Each row is a point. To make a cloud, some directions were put in groups of two or more. Within a group, all points are equally far from the middle, so they leave a hole (a ring in 2 directions, a hollow ball in 3). The other directions are filled evenly. Then the cloud was stretched, turned, moved and blurred a little. How many holes are there, and how many directions does each take, smallest first?

Cloud (22 x 3):
[[-78 -43  26]
 [ 27  43  41]
 [-26 -64   0]
 [-51  45  14]
 [ 11  53 -31]
 [-58 -70  72]
 [ 34  54 -23]
 [ 56  22  37]
 [-47 -56   6]
 [-54 -22 -24]
 [ 59  49 -22]
 [-47 -49  -6]
 [ -6  55  24]
 [ 35  54 -43]
 [ 44  27  47]
 [ 11  41  66]
 [ 60 -36  42]
 [  9  36  80]
 [-66 -35   2]
 [ 37   5  74]
 [ 41  47  10]
 [ 72  23  15]]
Holes: 1 (2)

Cloud (31 x 4):
[[-29 -84 -11 -47]
 [ 78  39 -23  -1]
 [  6  58   8 -34]
 [ 41  37 -21 -38]
 [ 41   6  -6 -66]
 [ 73  37  34 -46]
 [  0  19  30   9]
 [-44   8 -25  58]
 [-31  -8 -23 -19]
 [-37 -54 -15  25]
 [-33 -62 -40  -8]
 [-58   8  19 -26]
 [ 48  -3 -30  20]
 [-24  95 -46  33]
 [ 43 -61 121 -12]
 [ -6   4 -70  24]
 [ -5  63  -4 -21]
 [-11  -1 -26 -22]
 [ 80   3 -33 -32]
 [ 17 -57 -40  36]
 [  6 -84 112 -55]
 [ 29  26  -1  55]
 [ -8  36  -9  59]
 [ 48  17 -38 -56]
 [ 50  62  50  64]
 [ 48 -14  69  -5]
 [ 36 -44  45  -8]
 [-56 -57  10  31]
 [-44  87  52  24]
 [ 18  18  74  -2]
 [ 21 -68 -19  36]]
Holes: 0

Cloud (48 x 6):
[[ -13   17   63   49    8   49]
 [  16    5   17   64   26    0]
 [   0  -16   11   61  -28  -43]
 [  44  -45  -49  -51   16   -8]
 [ -45  -66   38  -29 -104   20]
 [ -65   25  -32   39  -50  -14]
 [ -79  -25   22   45   32   15]
 [   8  -49  -96  -96   -3  -11]
 [  35    5   13   -6  -11  -72]
 [ -86  -38   30 -110  -49   52]
 [ -50   33   67  -75  -71   45]
 [ -30   -3    0   43  -68  -11]
 [ -68  -13   54   86   -4   15]
 [ -31   21  -18   -7  -89   78]
 [ -10   58   -2  -40   -3   62]
 [ -33   38   47   60   28   22]
 [ -61  -22  -36  -44  -98   70]
 [   4   73    9   44    8   14]
 [ -48   51  -55   20   56  -45]
 [ -79  -33   49  -64  -83   20]
 [  10  -10  -75   47  -26   49]
 [ -35  -11   55   23  -80  -12]
 [ 100  -30  -88  -27  -26   23]
 [ -34   15  -29   58  -47  -59]
 [ -26   35   36   51   14  -42]
 [ -43   -6   78   58   22   17]
 [  15   -8  -63  -51  -49  -20]
 [ -43   29  -59    6  -40  -35]
 [   2   -8  -24   -1  -88   49]
 [ 117  -77  -47  -63  -15   16]
 [  -5  -81   12  -47  -68   -2]
 [ -93   34   -8   25  -98   22]
 [ -42  -18  -34   -8   58  -47]
 [ -36  -13   31  -32  -14   -8]
 [ -11   20  -29  -69   -5   29]
 [  53  -68    9  -17  -62   26]
 [   7  -68  -12    2  -53    9]
 [ -18  -38  -41   24   13    4]
 [ -39  -25  -40    5    3   18]
 [  13   71  -10   26   13  -43]
 [  15   16  -25  -29    1   13]
 [ -42  -43   47  -46  -12  -38]
 [  40   32  -24  -30   -4   52]
 [  25   21  -11   54  -36  -45]
 [ -24   33   62   12   30   22]
 [  77   22  -72  -36  -45    7]
 [ -18   74   -4   50  -54   28]
 [   3  -17   59   48  -19   31]]
Holes: 0

Cloud (79 x 8):
[[  61  -63  -42   -7   97   38    2   34]
 [ -15   20  -66  -31   47   37   22  -23]
 [   0   42  -13  -78  -45   25  -39   35]
 [ -84   51   43  -21   51  -33    7  -22]
 [ -42   60  -37  -61  -24   13  -44   -7]
 [  19  -22   18   40   36   67  -17  -88]
 [  21    9  -59   36  -77   -9  -24  -26]
 [   7   12   45   30   34   49  -48  -60]
 [  28   -5   45  -70   16   42    4   35]
 [  -1  -18  -47    6  -52   56  -61  -17]
 [ -13   89  -84   -4  -52  -15    5  -12]
 [  25   10   12   34  -63   36   12  -26]
 [ -33   16  -29  -87   -7   46   -1   57]
 [ -11    3   14   13    9  -67   15    2]
 [ -24  -22  -27   33  -15  -42  -24   65]
 [  87   10   46  -23  -10   39  -27   15]
 [   2   30  -57  -51   15  -15   25   37]
 [  13   36  -11   -6   63  -77   40  -13]
 [  34   32    6  -80   20  -23  -26   20]
 [ -17   87  -23  -22   44  -27  -25  -51]
 [ -77   63   12   25   14  -65   14  -13]
 [  -3   20  -94  -14  -61  -19  -49   -9]
 [ -27  -73   45  -18   37   39  -43   19]
 [ -34   -4  -18   13   71   21  -14   -7]
 [ -61   55  -16  -30   -2  -13   48  -61]
 [  16   47   -8  -47   40   14    2  -22]
 [  94  -64  -40  -24    1   81  -47    3]
 [  34    3  -87   30  -54   45  -34    3]
 [  58  -20  -54    2   66   40   33   -7]
 [ -18   -9    6   44   68  -15    6  -70]
 [  13   51    2  -19  121  -44   40  -50]
 [  29  -27  -16   12   14   -4  -46   60]
 [  23  -28    5    5   80   12   -4  -53]
 [  -9  -34   76  -10   23   34   28   22]
 [ -16  -19  -97   -7   40  -14   11  -29]
 [   4   -8   -9   -4  -40  -50  -15  -12]
 [   8   -7  -10  -43   99   28    4    1]
 [   1  -35    9   49   52   29   61    6]
 [  62   28    2   10   56  -70    7  -14]
 [  45   25   -1  -13   73  -40   36    6]
 [  20  -28   -5  -47   88  -13  -40   22]
 [  -6  -60   -8  -53   41   34  -60  -38]
 [ -50  -20  -92  -24   20  -16   14   22]
 [ -30    5   35  -18   80  -53    4    7]
 [ -72  -45   11   15  -18   57  -23   48]
 [ -10   -7  -78  -22  -21  -30   -1  -14]
 [  -5   50   41  -48   26  -19  -65  -56]
 [  38   -4   37   41  -63   47  -16  -34]
 [  42    9  -88  -24   -7  -38  -11  -18]
 [  -4  -41   39    2   20   69  -47  -19]
 [ -16   31  -49  -66   -8    6  -39  -24]
 [  57  -17  -40  -25   -3   71   -8    9]
 [ -14   48  -93   10  -69   45  -39   11]
 [  28   43   51   11   33   13   -8   14]
 [  56  -27   -7   24  -10  -11  -34   31]
 [   0  -16   21   34   33   17   -1  -35]
 [ -50   14  -25   63  -18  -12  -36   23]
 [  79   42    5  -19   69   19   54  -10]
 [  60  -11   15    5  -34  -15  -39   19]
 [ -35   23   25  -36   72   57   30    0]
 [  14    5   43   34   35  -11  -57   15]
 [ -35   68   54  -24   53  -46  -24  -40]
 [ -43  -37  -43   -6   -4   39  -26  -57]
 [  32   35   -5   39  -54   33  -28  -62]
 [  85   -9   48   40  -40   39  -15  -25]
 [ -12  -18  -37  -49   34   75   24   -1]
 [  17  -48   18   -1   44  -10   18  -76]
 [ -17   53  -29   23    1   37   54  -36]
 [  14   24   29   -2   29   10  -34  -13]
 [  41    2   41   -9   70   -1    1   -9]
 [ -30   60  -47   19    1   29   40  -49]
 [ -47   14   95  -42   49   60   16  -14]
 [  -7  -15   -4   19   55   10   20   57]
 [ -55    1   73   21   75  -27  -47  -76]
 [  47   56 -107  -88  -14  -16   -3   17]
 [   4  -43   76  -25   57   32  -57    1]
 [ -43   23   41   -5   35   42   17   16]
 [   0   56  -12   -4  -32  -44   -9  -41]
 [  48  -42   17   42   54   42    5  -12]]
Holes: 0
